Rows are points. The ring and each string are closed loops that go straight from each point to the next, and from the last back to the first. Before rounding, they use only three directions, however many columns there are. Count how often each string passes through the ring. Passing back the other way cancels.
In the rows, 128 means zero.

Ring (7 x 3):
[[194 121 115]
 [168 130 182]
 [126 132 211]
 [101 141 171]
 [107 121 104]
 [136  90  60]
 [179  99  70]]
String (12 x 3):
[[126 107 185]
 [101  89 235]
 [ 97 138 248]
 [103 178 202]
 [ 78 138 166]
 [ 89  89 137]
 [134 122 128]
 [134 165 119]
 [101 176 155]
 [ 81 160 222]
 [132 169 201]
 [139 133 168]]
Times through: 0

Ring (6 x 9):
[[145 131 121 154  82  95 116 154  93]
 [ 66 153 144 202  71  97  50 170  72]
 [ 43 147 133 197 108 119  74 145  84]
 [ 93 120 101 145 159 143 163  98 118]
 [181  94  74  91 176 134 236  91 137]
 [196 101  84 100 143 113 210 116 125]]
String (29 x 9):
[[ 51 158 147 203  70 126  53 131  85]
 [ 10 166 157 232  69 107  12 170  63]
 [ 16 153 143 224 100  85  30 202  56]
 [ 68 138 125 186 114  98  86 170  78]
 [ 82 138 125 178 108 108  96 152  87]
 [ 79 147 136 185  83 120  80 134  90]
 [ 24 170 161 227  50 117  13 151  70]
 [  9 164 155 230  76 108  17 169  64]
 [ 12 150 137 217 117 102  48 179  66]
 [ 51 135 120 186 137 109  97 159  83]
 [100 127 111 158 130 117 131 134 100]
 [ 87 130 115 163 129 124 125 127 101]
 [ 91 143 129 169  91 142 107  99 107]
 [ 63 129 110 161 153 154 141  91 115]
 [ 81 129 110 151 144 161 152  75 123]
 [101 104  81 122 203 156 209  80 133]
 [122  91  67 107 225 141 235  98 132]
 [123 112  94 132 159 125 176 118 115]
 [117 127 111 144 122 141 150  94 118]
 [118 121 102 131 143 160 177  67 132]
 [120 104  81 114 192 158 216  72 138]
 [117  90  66 108 232 139 235 102 131]
 [115 115  97 139 156 122 165 125 110]
 [100 130 114 154 123 137 136 105 111]
 [ 64 143 127 173 112 155 111  87 111]
 [ 29 141 124 187 138 146 101 111 100]
 [ 31 133 116 187 158 120 105 148  88]
 [ 73 125 109 169 152 107 124 157  90]
 [ 95 139 126 169  97 126 107 121 100]]
Times through: 5

Ring (8 x 14):
[[135 123 131 119 121 105  78 121  99 148  90 121 134 116]
 [133 122 134 113  98  98  57 137 100 127  62 121 116 106]
 [115 136 138 101  97 108  69 147 110  85  61 124 106 108]
 [102 155 133 106 123 124 112 131 123  68 100 133 118 123]
 [ 97 166 128 113 158 139 153 110 128  75 145 138 140 141]
 [ 98 161 128 110 176 145 161 104 121  95 159 133 153 147]
 [105 151 130 108 175 142 148 106 112 115 152 126 156 145]
 [123 134 130 113 153 124 113 112 102 142 125 121 150 132]]
String (26 x 14):
[[ 92 159 134  94 174 149 152 118 115  86 147 125 148 145]
 [ 86 164 133  94 201 163 179 107 116  92 177 125 164 159]
 [110 157 122 126 180 139 163  89 119 123 171 136 164 149]
 [119 146 126 125 144 122 124 106 116 119 129 134 143 131]
 [109 141 135  98 159 135 121 122 103 117 124 118 146 135]
 [110 131 140  86 168 139 114 128  91 135 122 107 152 137]
 [132 130 126 125 160 121 117  99  99 167 137 122 161 135]
 [135 137 121 140 142 111 116  94 111 152 131 135 151 129]
 [120 137 131 113 134 118 102 121 107 121 106 125 135 125]
 [125 121 139  96 121 113  69 141  92 132  75 111 127 115]
 [126 124 137 104 117 109  71 136  97 128  77 116 125 114]
 [126 140 126 127 129 112 105 111 114 124 111 133 136 123]
 [139 128 126 132 105  96  75 117 108 137  84 131 126 111]
 [136 107 144  94  63  85   8 169  89 118   7 109  92  87]
 [118 118 148  79  80 102  30 173  93  92  22 108  94  96]
 [116 134 138  99 108 112  75 144 106  96  70 121 114 112]
 [122 143 128 123 120 111 101 118 116 108 101 134 127 120]
 [116 143 133 112  96 106  79 138 118  80  70 132 106 109]
 [102 147 140  92  97 116  79 154 118  52  61 127  98 110]
 [114 154 126 126 122 116 116 114 126  87 111 141 125 124]
 [110 147 132 109 133 123 111 124 115  95 108 129 129 126]
 [ 92 156 139  88 136 136 118 140 118  59 103 126 121 128]
 [ 85 171 133  99 153 145 152 123 130  48 135 137 130 139]
 [ 98 172 123 125 163 139 167  97 134  77 160 146 145 145]
 [110 159 123 126 154 130 146 100 125 100 146 140 145 138]
 [107 151 131 109 149 131 128 117 116  98 126 129 139 134]]
Times through: 2

Ring (6 x 14):
[[106 142 142 125  71 109 173 100  86 158 145 146 107 116]
 [145 100 114 122 105 133 142 133  97  49 124 135  90 120]
 [153  92  97 140 167 129  98 160 162  45 113 110 132 113]
 [149 110 101 141 193 122  84 152 201  97 130 101 168 120]
 [148 151 129 102 163 131 118  91 189 182 187 119 168 157]
 [124 161 144 104 111 120 154  77 138 203 184 136 143 146]]
String (27 x 14):
[[136  88  90 170 188 108  79 188 187  55  88  97 158  87]
 [165  84  81 153 226 128  55 183 224  39 107  87 171 111]
 [180 103  94 118 214 145  72 143 216  70 149  99 164 145]
 [142 111  96 156 215 112  68 165 229 111 121  90 191 109]
 [125 122 107 157 188 103  88 154 206 139 123  99 184 104]
 [126 126 119 137 142 112 121 131 156 132 135 119 147 115]
 [156 134 121 103 158 137 117 103 173 137 174 120 149 152]
 [182 154 129  67 180 159 112  65 203 173 224 120 165 195]
 [169 159 134  73 162 150 124  64 187 186 218 125 160 186]
 [151 141 129  97 138 137 133  90 154 149 181 129 139 156]
 [108 143 130 141 129 100 133 120 152 178 141 123 156 110]
 [ 97 166 145 131 111  96 152  94 144 229 162 131 160 119]
 [119 184 162  83  81 123 181  42 116 249 213 151 134 164]
 [137 159 148  84  91 135 169  61 111 182 196 148 117 162]
 [128 143 137 108  99 124 157  91 115 156 165 140 120 138]
 [ 97 134 130 152 104  94 146 131 120 154 121 130 135  94]
 [ 91 136 136 148  77  93 165 122  92 155 121 140 117  93]
 [114 127 127 137 103 109 147 124 114 130 130 133 121 108]
 [152 125 132  90  88 145 163  89  88  97 167 148  86 151]
 [142 112 131 101  59 141 177 102  50  63 144 156  59 134]
 [129  98 121 129  67 125 165 133  55  44 111 147  65 106]
 [118 107 116 149 109 109 138 147 109  83 106 129 112  95]
 [134 116 117 130 126 121 131 130 130  98 131 126 123 118]
 [158 111 115 109 131 141 129 119 130  75 148 129 111 139]
 [182  94 105  98 144 159 118 124 132  26 148 127  98 151]
 [147 116 116 120 139 130 123 125 144  96 143 124 127 130]
 [123 113 112 151 143 108 116 149 151 106 115 116 142 101]]
Times through: 0
